Rows are points. Each copy is the shape, with its points in the same order, turned, moved and blurred by noise. Is it also mirrored, or only turned?

Shape:
[[  5  35]
 [ -3  69]
 [ 43   0]
 [  8  28]
 [ -5 -40]]
Copy 1:
[[ 24  23]
 [ 60  46]
 [ 15 -22]
 [ 25  18]
 [-42   2]]
Copy 1 is: only turned
Copy 2 (5 x 2):
[[  4  35]
 [ 21  62]
 [-45  20]
 [ -2  34]
 [-21 -39]]
Copy 2 is: mirrored
Copy 3 (5 x 2):
[[ 40   0]
 [ 67  17]
 [ 10 -42]
 [ 29  -5]
 [-35  -5]]
Copy 3 is: only turned
Copy 4:
[[ 11  43]
 [ -2  76]
 [ 49  15]
 [ 13  32]
 [  9 -31]]
Copy 4 is: only turned

Shape, 7 rows:
[[ 19   1  -6  21]
 [-29  48  -6 -51]
 [ 44 -23  10 -41]
 [ 19  19 -13  32]
 [ 45  31 -10  38]
 [ -1   3  30 -26]
 [-62  37 -30 -51]]
Copy 1 (7 x 4):
[[ 31 -13  16 -21]
 [-10  27 -56  18]
 [-12  -3 -12 -75]
 [ 43  -1  13 -11]
 [ 55  21  31 -23]
 [-22   2 -10 -25]
 [ -3  -2 -77  36]]
Copy 1 is: only turned
Copy 2 (7 x 4):
[[ 23 -17 -16 -10]
 [-59 -23  29 -26]
 [-15  46 -36 -36]
 [ 31 -29 -11 -18]
 [ 43 -33 -12 -47]
 [ -8  20  16  -9]
 [-85 -50  22  -2]]
Copy 2 is: mirrored
Copy 3, 7 rows:
[[  9  11 -15  12]
 [ 51  11  56 -45]
 [ 16  40 -27 -55]
 [ 21  23   2  30]
 [ 16  47  -1  40]
 [ -6   9  17 -38]
 [ 61 -36  59 -38]]
Copy 3 is: mirrored
Copy 4:
[[  2  -6 -12 -16]
 [  4  77 -55  13]
 [ 70   8 -32 -17]
 [-17   0  -7 -28]
 [-12  -3 -14 -58]
 [ 39  43  -7   4]
 [-18  67 -68  52]]
Copy 4 is: mirrored

Shape:
[[ 25  -5  15  44  -8 -39]
 [  6   7   8 -55  48 -22]
 [ 42   4  38  29  29  -6]
 [-11  51  32 -19  37  17]
 [ 12  22  18   1  34 -39]
 [ 34  41  76 -52   8  22]
 [-66 -23   6 -18 -24 -41]
 [-30  -3 -49  -9 -19 -51]
 [-31   6 -35 -30  47  30]
 [-86  38 -18  -3  21  16]
 [-33 -40  24  59 -19  25]]
Copy 1 (11 x 6):
[[-32 -23 -63  19  21 -19]
 [ 43   2  17   4  45  -2]
 [ -9 -11 -55 -26  46 -16]
 [ 23  40   1 -41  12 -24]
 [ 19  10 -29  12  38 -19]
 [ 13  -6  23 -65  44 -65]
 [-39   7  33  58 -15   6]
 [  8 -12 -13  61 -29  17]
 [ 39  17   8 -19  -6  52]
 [  8  72  12  -2 -38  23]
 [-84   8 -36 -18  -8  31]]
Copy 1 is: mirrored
Copy 2 (11 x 6):
[[-21 -10  27   6 -34 -55]
 [ 15  13  -9   5  65 -38]
 [  4 -37  44 -17   2 -53]
 [ 21   5  16 -55  43   0]
 [ -4  13  26  -6  21 -48]
 [  3 -30 -18 -86  49 -38]
 [-69  24 -20  31  14  13]
 [-18  50 -26  46 -19  -9]
 [ 49   5  -5  21  39  26]
 [  7  40  17  -3  24  66]
 [-39 -53  38  17 -34  27]]
Copy 2 is: only turned

Shape (12 x 8):
[[-12  19 -35   5   6  -8   5  23]
 [ 18  -6  20   1   3   6 -95   7]
 [ 18  -6   6   3  -9 -17  -1 -12]
 [  4   6  21   2 -36  -3   2  10]
 [ 11  -9  13  -5   3 -20   1  11]
 [ -8 -16   8   0 -13  -9  -1  10]
 [-12  17  11   8   5 -16   9   3]
 [ 23  11   9  20 -12 -16  12  24]
 [ 16 -11   9  31 -12 -14  -9   0]
 [ 16   6   2  14  10  19  -1  15]
 [  7  -6 -47  40   0 -10 -30  19]
 [  6  -8 -27  -1  -8 -19   1 -13]]
Copy 1, 12 rows:
[[ 16  40 -21   7  13   6  22  -8]
 [-54  38  30 -43  -3  22 -34  30]
 [ 13   0  10   0  -6  -8  -1  23]
 [ -4 -17 -21   2  -8   6  -8  12]
 [  8   3  -1   1  13  -2   8  34]
 [-10   0  -4  14   8  -4   8  14]
 [ 17   7 -14   2  25  -9  -8   6]
 [ 24   5 -19  12   2  22  -8  29]
 [  7   8   9  20  -6   9 -20  24]
 [ 13  10   9  -4  16  30   1   0]
 [  1  66   8  27 -12  22   0   4]
 [ 14  23   7  10 -14 -18  19   8]]
Copy 1 is: mirrored
Copy 2 (12 x 8):
[[-17  30  -4   1  13 -20   8  22]
 [ 31 -37  72  12   4  33 -10  27]
 [ 18 -21   4   7  -7 -27  -3   6]
 [ 18  -5  22   3 -23 -29  22 -14]
 [ -4 -22   6  18   0 -25  15   6]
 [ -9 -12  17   8 -22 -22   5   0]
 [  1   0  -2  16   7 -19   9 -14]
 [ 21   1   2  26  -6 -30  24  10]
 [ 28 -12   8  29 -20 -19  -3   9]
 [ 12   2  -5   4  -8  11  21  24]
 [  8  29  14  21  -5 -12 -18  54]
 [ -1  -5   1  -9  -5 -31 -15  16]]
Copy 2 is: only turned
Copy 3 (12 x 8):
[[ -5  10 -11  40 -23  13   8 -13]
 [ 68 -21  24   8  29  18 -15 -68]
 [  7  15 -11 -12   4  -3 -24 -12]
 [ 23  16  20  -3  -3   8 -20  17]
 [ 22  17 -16   8  13 -12 -10   0]
 [ 18  -1   1   6   2 -12  -8   7]
 [ -8  17   1  18  14   6  -4   4]
 [ 19  24 -19  14   1  22 -29  12]
 [ 14  -5 -13   0  13   7 -40  -4]
 [ 20   0 -21  -1   7  30   6  -5]
 [ 10 -24 -24  38 -24  18 -27 -35]
 [ -3  10 -11   1 -17 -14 -14 -22]]
Copy 3 is: mirrored

Shape, 14 rows:
[[ -9  42 -30 -15 -17  26  52 -25 -30]
 [-13  31   7  12  16   6  23  49 -42]
 [-11 -31  41  31  36  39 -19  38 -10]
 [ 23   4 -49 -19 -61 -13  19   7  17]
 [-40 -30  -1   8  34  16 -39  43  25]
 [ -6  29 -59 -25 -39 -14   2  -7 -30]
 [-17  32  10 -35 -44 -18  70  17 -33]
 [ 30  56 -33 -51   1 -23  34   0  -6]
 [ 18  39  32  -2 -31  21 -15  -7 -31]
 [-55 -24  46  22  25 -28 -25  -6  52]
 [-32   2  22  71  19 -47  11   5  57]
 [-25  13  -6   7  -6  24  14  45  12]
 [ 27 -25 -56 -22 -27 -41   7 -28 -12]
 [-30 -23 -22  30  -6 -51 -51   7  32]]
Copy 1, 14 rows:
[[-20 -23  56  35  39   6   8  23  -1]
 [ 15  37  35  58  42  -6  21 -26 -21]
 [ 12  50  -4 -19  37   2   1 -74 -59]
 [ -1 -37 -27  25   0   0  30   9  22]
 [ 14  40 -32 -10  39 -15 -42 -65  -5]
 [ 14 -34  -2  46  16 -29  -8  39   5]
 [-50  17  36  75   6 -15  37   8   2]
 [ 12  16   4  34  18   4  40  73   8]
 [ -2   3  10  36 -14  24  10   5 -63]
 [  8  64   1 -29 -31   0 -58 -52  17]
 [ 45  48  23  -2 -44  20 -21 -59  52]
 [ -4  16  -6  39  44   6  -9 -43   7]
 [ 10 -31 -18  -8  -6 -52  21  38  20]
 [ 58   5 -35  -8 -26 -39 -48 -39  28]]
Copy 1 is: mirrored
Copy 2:
[[-31  30   7  49 -55 -12  32 -16 -16]
 [  0  25   6  -3 -19  44  39  29  -7]
 [ -2  -8 -23  -2  19  58 -12  26  50]
 [-38 -19  30  -8 -54 -67  13  11   3]
 [-15  -5  30   4  33  29 -38  45  46]
 [-45  -5  33  19 -46 -30   8  14 -45]
 [-33  14  28   4 -28 -15  89 -21 -13]
 [ -9  23  57  -9 -69 -14  17 -32 -25]
 [-51  12 -32 -17 -24  14   4 -24 -14]
 [  6  12  15  -6  84 -14 -29  -4  40]
 [ 45  35  -3 -19  57 -47  -6  18  29]
 [-27  25  19  -1 -12   4  19  38  36]
 [ -5 -54  37  19 -41 -56  -5 -10 -24]
 [ -1 -20  28 -13  43 -41 -44  39  -4]]
Copy 2 is: mirrored
Copy 3, 14 rows:
[[ 26   7  19  12  12 -95  23  -6   3]
 [-12  19  25  14  44 -33 -10  31 -28]
 [-26  -7  32 -31  -2  19 -33  46  -1]
 [ 54  29 -49   2  11 -32  49   5  18]
 [-34  35  -6 -23 -20  19 -40  27   7]
 [ 34  32 -22  27  -8 -55  35 -15 -26]
 [ 20  19  13  72  39 -62  44  33  18]
 [ 13  20 -22  30  62 -55  33 -44  12]
 [ 48   6  54   9  19  -7  18  -6  -6]
 [  1   8   2  29 -35  30 -78  18  57]
 [ 37   0 -32  22   8  -1 -94  39  40]
 [  2  49   7  -7  20 -23 -13  40  14]
 [ 26 -23 -64  20 -13 -30  43 -16   1]
 [ 26  24 -54  23 -36  28 -44   6   2]]
Copy 3 is: mirrored

Shape:
[[ 54  27 -29  14 -46  -7  -4 -40   4  -8 -65]
 [-35 -12 -52 -25 -59  36  -7 -34 -33  -3  28]
 [ 61 -30 -37   1  17 -50 -30 -37  74 -26   4]
 [-25  10 -30  26  37 -20 -32  41  -1  12 -18]
 [  4   1 -59 -26  25 -55  11 -16 -25 -42 -13]
 [ 41 -50  27  48   5   0  27  26 -29  31 -62]
 [ -3 -16  -4  76  12 -40  47 -30  33  26 -37]
 [ -5  43 -32   5 -28  19   5 -51  29  24   0]
 [-34  41  41 -28  -2   1  45 -10   1  51  42]
 [-24  50   4   3 -14  36  65   9   4 -39 -12]
 [ 11  40  23  31  42  -5 -21 -59 -19 -28 -49]
 [-13 -47  -9 -28 -27 -62   8  33  54 -14  -6]
 [-29 -20  24 -30  33  14  54  21  -6  29  -5]
 [ 58  21  13  18 -14   9  -6  26  13 -23  20]]
Copy 1 (14 x 11):
[[ 49   3   7   8  17 -29  44  33 -65  -3  24]
 [ 37  12   1  35 -30 -28 -31 -47 -41 -28 -55]
 [ 37  -2  13  22 -11  71  45  29  20 -36  42]
 [-18  56 -26  48 -19 -17  10  24  37  28   1]
 [ 25  18 -23  74  33 -22   2   6  18 -54  26]
 [ 20   1  39 -29  22 -79  20  23  47  50  23]
 [ 29  26   6 -36  24 -28  54  61  51 -22 -37]
 [ 32  -6 -25   9 -10   1  24  26 -42  -5 -62]
 [-40 -53 -52  -5   4 -28  -9  -1  14   7 -72]
 [-41 -11  23  47  39 -54  28  13 -29 -13 -68]
 [ 10  34 -22  10  90   7  27  15 -16  35  -1]
 [-25  -7   9  13 -46 -17  57 -20  42 -54  21]
 [-17 -38 -10  27  11 -58  18 -16  66  20 -46]
 [-35 -22  43  18  -1   0  -5  34 -19  15  14]]
Copy 1 is: mirrored
Copy 2:
[[ 23   8 -32 -31 -16  -7   2 -38 -61   3 -43]
 [-26 -55  14  -5  19   1  59 -73 -17 -16  23]
 [-15  27   9  -9  17 -92 -30 -18 -16  68 -49]
 [-19   4 -45  10  28  11 -41 -37  60  15 -21]
 [-42   8 -44  41   5 -14 -12 -32 -29  46  27]
 [-23 -18 -27 -13 -50  28 -23  51  12 -33 -64]
 [-40  44 -56 -43  16 -33  -7  35  18 -29 -27]
 [ 17  -4 -34 -47  55 -22  46 -36 -22  -4 -12]
 [ 20 -18 -14   2  83  34  50  42  22   6  26]
 [ 48   7 -55  24   0  -7  43 -11  17 -38  35]
 [  5  30 -59  53  37   1  -4 -16 -34 -22 -74]
 [-25  40  31  -5 -15 -10  -6   0  36  55  22]
 [-22 -26 -33  30   5  20  46  45  49  14  -2]
 [ 56 -21   9   9   6 -23 -35  -1   7  -7 -18]]
Copy 2 is: mirrored
Copy 3, 14 rows:
[[ 11  29 -17   1  69 -53  29 -38  -9  -5  -1]
 [-75  28  -8   8  20  18   2 -48  60 -15  28]
 [ 10  -6   3 -21 -12 -11  26 -69 -65  72 -16]
 [-48 -46  18  -7  18  14  29  48 -31   8 -21]
 [-17  -8 -59 -71   8  16  33  -6  -9  18  -5]
 [ -6  45  16   1  55  22  30  22 -93 -53  22]
 [-16  68   9  -6  63  13  11  36 -62  54  -7]
 [-16  29  18  13  58  -5 -15 -25  35  29 -23]
 [ -7  55  56 -12  17  65 -10  26  46  -6 -35]
 [ 30  20 -21  12  46  40 -24  36  41   0  22]
 [  8  21  -5 -34  23 -48 -52  29 -32 -17 -22]
 [ -5  21 -11  30 -37  46  82 -11 -21  38  -2]
 [-13  32   5   5  21  93  -4  22 -17 -25 -33]
 [ 38 -11  49  -5  21  11  19 -24 -10  -6  45]]
Copy 3 is: mirrored

Shape (18 x 12):
[[-19  14  36  52  -7  -5  -7 -10 -27  23   2 -22]
 [-16 -29   3  10   5   1 -12 -14  16  17  29  88]
 [ -5  19  -5   2 -11   2  -7   8  13  13  -3  -1]
 [ 26   5   4  41  -9  -1   4  -4  12  16  -1 -26]
 [ 95   2   1 -11  -8   3  22  -6   7  11  -7  42]
 [-16   7   7   6 -15 -23 -16   6  -8   0  -2 -27]
 [ -4 -22   6  -6  -7   6   2  -3 -19   0  -3  18]
 [ -1 -23  -6  19 -15  10  -8 -21 -10  -1 -10   3]
 [-20  13  37   4  -7   8 -14  -1  13 -16  31 -10]
 [  5  -7  17 -13  20  -4  -9   3  14  12  -9 -22]
 [ -3   5   5 -12  20   4   3 -16   5  22  16 -28]
 [ -3  16  10 -14 -16  14  -9  -7 -10  17 -16  -1]
 [-17 -12   4  -7  22   5 -14   4  13  20 -11   8]
 [  3  -2   0   3  95   5  -8 -12  13 -11  -9   5]
 [  1  11   3   2 -12   5  70   8  11   5  15 -19]
 [  1  13 -10  -6  -1  -5 -16   1 -52  18  -6 -20]
 [ -5  14   2  -9  -8 -35   6 -27  11   1 -12  -1]
 [-15   3  13  -9 -15 -34  -5  -7 -21  -5 -10  -5]]
Copy 1, 18 rows:
[[ 18  18  17  -7 -29  14  14  24 -47 -45 -17  17]
 [-20  22 -17  23  13  36 -18 -14 -58  51  22  31]
 [  9   6 -12 -19   1   2  14 -14 -10  -6  -3   6]
 [  4 -10  18  10  -2 -10  40  -8 -24 -27 -16   8]
 [-12 -26  34  60  32  18   4 -34  31  10  10   8]
 [ 15  16  -4 -17 -28 -13   9  10 -14  -8 -24 -10]
 [-23  15   5   0  -3  12  -9  11 -14  10  -2  -7]
 [-25  18  16   1 -11   1  22  11 -25   4  10  -4]
 [ 20   3  13 -35  -5  14  10  17 -25  19 -31  23]
 [-12 -13 -19  -2 -19   3  19  11   5  -2 -28  11]
 [ -8  14 -17  -8   4   1  27  18   6  -7 -29  27]
 [  2  11  -1 -15  -8  23  10   8   7 -11   7  -1]
 [-21   0 -35  -6 -17  15   9   3 -15   4  -7  15]
 [-57 -15 -18  -1 -38  -5   5  -6   7   9 -20  76]
 [ -2 -15   9 -13  54 -28  -4  21 -10 -23 -16  15]
 [-13  45   9  -6 -24   5  -1   0  13 -32 -19  -8]
 [ 19   9  -9   6 -14 -26   5  15   4   9   8  15]
 [ 13  20   0  -3 -28 -11 -14  20  -2   2  -9  -8]]
Copy 1 is: mirrored
Copy 2:
[[ 35  29  -5 -15 -20 -23 -32 -30  14 -41   8 -18]
 [ -1  32 -68  21  13 -29 -27  16  44  27 -16  40]
 [-16   9  -2 -24   9  -5 -15 -10  19 -16   4  16]
 [  4  17  26 -12 -19 -25  -8 -33  15  -4  26  11]
 [-12 -10  -3  32 -16  29   7  -7  42  38  65  37]
 [  7   7  17  -7  11  -7 -15 -14   2 -41 -13   5]
 [  5  -6 -23  13  -6  -8   1   8  19 -11 -11   4]
 [  1  -2 -11  12   0 -39   6  -3  21 -15   4  -1]
 [ 27  13 -12 -28   4 -14 -26  10 -18 -25   3  30]
 [-13  21  18  -3  -9   2 -13  13  -9  -5   1   3]
 [  8  22  14 -23   5   0  -9   9  -7  10   1 -13]
 [ -7   3 -12 -18   2   7  -2   9  20 -28  15  -4]
 [-26  23 -11  -5  -5 -10 -20  16   5  -2 -13  -1]
 [-29   9  -8  17  -6 -16 -58  18 -35  44   6 -26]
 [ 28 -23  27 -45 -26   3 -10  -2  31  22  -6  17]
 [  5  -1  -7   1  14  21   2 -27   8 -31  -2 -35]
 [  3   2  26  -2  25  -5 -29  15  31 -14   6   6]
 [ 14  -4  11  12  15   4 -22   6  19 -38 -12   0]]
Copy 2 is: only turned

Shape (15 x 12):
[[ -7 -17  18 -42  13   1  14   1  20  15  10  16]
 [ 19  95  14  20 -15 -24  -4 -11  18  39  17 -28]
 [ -5  14   2  36 -22   3 -30  34 -15 -25  10  13]
 [ 20  -5  27  15   0  19  10 -14   5  29 -24 -22]
 [ 36 -21  43  -5 -21 -13 -23 -42  -4  12 -11  25]
 [ 17 -31   0 -37 -35  49 -16 -33 -23 -28 -11 -16]
 [  6   5  60   2 -11 -19   0  14  20  38 -14   4]
 [ 13  44  72   1   3 -16  -9  33   6   2 -24 -10]
 [ -2 -12  48 -25  48  30  -2 -50  11   5  24  19]
 [-39  23  27  -2 -15   0  35  -7   6  28 -25   6]
 [ -4   4 -50 -35  31 -31  37 -65  14 -21  -6   0]
 [ 51  24  14   0  -2  -1   7  -5 -34 -16  43  15]
 [ 30  16  33 -37  -5  37   1 -27  51   7 -44  30]
 [ 43   6  -4  -7  34   2 -63 -12 -42 -29 -28 -18]
 [ 10 -17  17   9   5   4  -5 -41   4 -18 -12 -48]]
Copy 1:
[[-10 -33  12  12   3 -20   0 -10  36  15 -17 -30]
 [-28  46  37  -7  -8 -24  34  33 -54  33  45 -13]
 [-16  21 -23  34   8  -4 -28  26 -27  12 -18  19]
 [-13 -11 -17 -12   8  12  37 -31 -20  23  -7  -3]
 [ 22 -38   8  18 -29 -25  28 -27 -16   1 -22  29]
 [ 28 -37   0  14  35  24  11 -21 -19 -49 -31  -4]
 [-45 -27   7  -2 -26 -18   8 -17 -12  49  -3   7]
 [-55  -6  25 -26   1  -1 -10   9  -6  52  -7  34]
 [  4 -40 -17   8  39 -55  47 -28  38  11   1  -4]
 [-36 -27 -16 -31 -17 -22 -15 -16 -19   1  12 -38]
 [ 28  34   9 -22 -17 -25  42   0  54 -46 -20 -41]
 [ 42  -4   3  19  12 -19  21  38 -15  45 -22  11]
 [ 18 -28  28  -7   0  -1  -6 -49  30   4  38  14]
 [ 14  48  15  16  51  -6  28 -22  -8  -2 -61  41]
 [-20   1  -6  -4  15   9  47  -5  -9 -33 -23  15]]
Copy 1 is: only turned
Copy 2, 15 rows:
[[ -7 -12  36 -20  21 -24  -5  34  11  28  11  -6]
 [ 12 -53  -6  15 -65 -39  43  -8 -33   5 -31  26]
 [ 60 -10  14  27 -21  21   6   5  20 -18  19 -13]
 [-16 -16  14 -25 -24  18 -15   8   6   0 -39   5]
 [ -1 -37  22 -28 -11 -22 -33 -25  40   7 -15 -33]
 [-17 -53 -13  -7  33  33 -44  15  18 -20  10 -35]
 [  9 -30  60 -36 -37 -10   5  -3  14  13 -12   7]
 [ 37 -40  77 -14 -39 -12  -6  -2 -27 -16 -17   8]
 [-45  14  29  -7   9 -42 -35  11 -12  10  -3 -43]
 [ -9 -12  28 -24 -27  -8 -10   6  -7  11  23  51]
 [ 10   1 -53 -27  55 -41 -22   4 -23  40  -5  23]
 [ 14 -27  13  39  18 -32   5  -8  24 -29 -35  -9]
 [ -8 -39  10 -54 -29 -38 -56  52   3  -8 -16 -10]
 [ 46 -38  -1  30  10  21 -63 -13 -16  11 -44 -44]
 [ -6 -19 -11 -32   9  24 -11 -19 -21  -4 -21 -27]]
Copy 2 is: mirrored
Copy 3 (15 x 12):
[[ 29  14  35  30  -7   9 -25 -24   2   6   8  21]
 [ -5  47  -5 -17  45 -17  -2  41 -29  43 -62   6]
 [-24 -12 -26   2 -33 -16   8   9 -31  28  14  -5]
 [  8  10  26 -25  26  11 -10  -5  -8 -10   2 -30]
 [ 19   9  41 -32 -13 -36  -6 -46   6  16 -12 -26]
 [-24 -10  31 -28  12  -2  16 -74 -14  -7  39  22]
 [  5  14  48  10  -7 -18 -32  18  -6   2 -23 -30]
 [-10 -12  51  24  10 -19   7  36 -23  23 -32 -29]
 [ 63  21  50  13  12  13  -8 -53 -36  33  22 -11]
 [ 30  24  24   4  14 -23 -15  27 -27 -32   3  12]
 [ 66  42 -11   3  28   2  41 -32  40   3  16  46]
 [ 13 -12  17 -36 -16  11  13  -9 -16  66 -12  25]
 [ 24   9  43  14  13   3  12 -56 -27 -34 -50  -9]
 [ -7 -46  -9  -3  40 -17  34 -45  13  53  11 -26]
 [ -3  29  26 -17  31   3  30 -20   8  12  34 -24]]
Copy 3 is: mirrored
Copy 4 (15 x 12):
[[-19 -10 -13  -2 -24  51   8  28 -28   1  -4 -11]
 [ 61  25  33 -32 -29   4  58  12  28  40 -32  28]
 [ 33   6  14 -20  -2 -44 -23  -1 -33 -17 -21  12]
 [ -1  31 -14  17 -13   7  25 -22   8  18  -9  -8]
 [ 10  34 -24  -3 -77   6  -7 -11  -9  12  18 -27]
 [ 10  12 -63   7  -4   4 -23  11  22 -37  42  -2]
 [ -4  49  11   3 -45  27  13  -6 -20  22 -37   1]
 [  5  27  30   9 -44  10  -4 -13  11  10 -51  39]
 [ -3 -38 -47  -5 -49  54  18 -26 -20  14  -1   4]
 [-29  26 -13 -36  -8  17  28  10   8   6 -47  -9]
 [-22 -42  13 -59  -5  33  19  20  24  20  53 -32]
 [ 48 -19  20  -5 -52  -1  18  -3   3 -39   1 -12]
 [-40  18 -35   8 -63   4  29  20   5  24  19  30]
 [ 35 -28   5  28 -22 -25 -48 -13  28  23  24   5]
 [ 14  12 -13 -10   8  26  -6 -39  20   7  32   6]]
Copy 4 is: only turned
